Each point is reached from the start by the listed moves, each made 0, 1 or 2 times, or once backwards (-1), plus a little noise. Is the number of moves made odd or even? Then give how often each move was made.

Moves:
(1): [10  5 15]
(2): [22  7 -5]
(3): [-31  32 -19]
Start: [ 5 -3  4]
Points:
[ 58 -29  18] => even (0, 1, -1)
[-26  29 -16] => odd (0, 0, 1)
[17 46 10] => even (2, 1, 1)
[-57  60 -35] => even (0, 0, 2)

Moves:
(1): [  0  11 -26   6   9   3]
(2): [  8  -9  -8   9   4 -27]
(3): [ 17 -13  -9   8   7  -7]
(4): [ 18   0  13 -10   5   4]
Start: [-3  1 -3 -7 -5  7]
Points:
[ 31  -4  16 -18   7 -33] => odd (0, 2, -1, 2)
[ 48 -44 -37  28  18 -60] => even (0, 2, 2, 0)
[-11  33 -47  -2   9  41] => odd (2, -1, 0, 0)

Moves:
(1): [  7   9   1   3   7   8  -7 -10   0]
(2): [-10  -6  -2  -5   6  10  -4  17  -6]
(3): [-6 -6  4  4  4 -5  9  3 -1]
(4): [ -4   3  -1   3 -13   3   1  -4   3]
(5): [  7 -11  -2   3   5  -6  -1   3   3]
(6): [-8  8 18 -9 -2  6 -1  7 -5]
(7): [ 2  1 -3  2  7  2  0 -3  9]
(8): [-14  -1   1  -4   3 -14  -7  -4  -8]
Start: [ 2  3 -3  2  3 -2 -3  2  6]
Points:
[-24  -7  21 -21  19 -29 -21  14   7] => even (-1, 0, -1, 0, 2, 2, 2, 2)
[-14 -19 -25   6  13  20  13  40  12] => even (-1, 2, 1, 0, -1, -1, 1, -1)
[ 32  -4 -22  22  -6   9  -2  -9  15] => even (1, 0, 0, 1, 1, -1, -1, -1)
[-20  29  33  -7  39  60   0  31   5] => even (2, 2, 2, 0, -1, 2, 2, -1)
[ 15  22 -15  22   4 -10 -18 -52  13] => even (2, -1, 0, 1, 0, -1, 0, 1)
[ -4 -21  -2  21 -19  -8  31  18  20] => odd (-1, 0, 2, 2, 1, 0, 0, -1)

Moves:
(1): [ -5  12   7   0 -11  -7   6  -7  -5  -2   1   5  -1  14]
(2): [-6  0 -8 -1  0  9 -3 -4  4 10  1 -3  3  0]
(3): [ 2 -1  3  1  8  3 -5  1  1 -6 -4 -8 10 10]
(4): [ 5  1 -4 -3  1  1  1  3  6 -7 -2 -5  9 -1]
(5): [ -2   1   3  -6   2  -6  12  10 -11  -2  11  -3   3   2]
(6): [ 6  5 -5  7 10  8 -3 -1  2  0  8 -2  2  4]
(7): [-4 -2 15 -2 -9 11 -1 -3  3  2  8  5  8 -4]
(8): [  8 -13   5   6  -9  -3   9   1   3   2  -3  16  -7   0]
(9): [-3  2 -2  3 -3 -4  0  1  6 -6  0 -3  5  4]
(10): [-3  8  6 -1 -2 -8  7  4  1 -2 -5  0  0  5]
(11): [ -1   5   3   4  -1  -5   8   3   0  -5  -3 -10   1  -3]
Start: [ 1 -3 -2 -7  4 -5 -1  1  2  6  0  2  0  2]
Points:
[ 30 -32  -4   7   5   2 -12 -17   6   7 -23  35 -15  32] => even (1, 0, 2, 0, -1, 0, -1, 2, -1, -1, -1)
[-32  33  45 -32 -17  -6  23   7 -10  -4   4 -20  41  17] => odd (1, 1, 1, 1, 1, -1, 2, -1, -1, 2, 1)
[ 29 -19  14  14  -7  41  16  -1  28   5  21  12  24 -15] => odd (0, 1, 0, 2, 0, 2, 2, 2, -1, -1, 2)
[  5  19 -60 -11  41  19  -8   5   8  14  31 -33  21   0] => odd (0, 2, -1, 2, 1, 2, -1, -1, 0, -1, 0)
[27  2 16 26  5 -4 27  2  2 -3  1 13 -5 24] => odd (1, 0, 1, 0, 0, 2, 0, 2, -1, 0, 2)
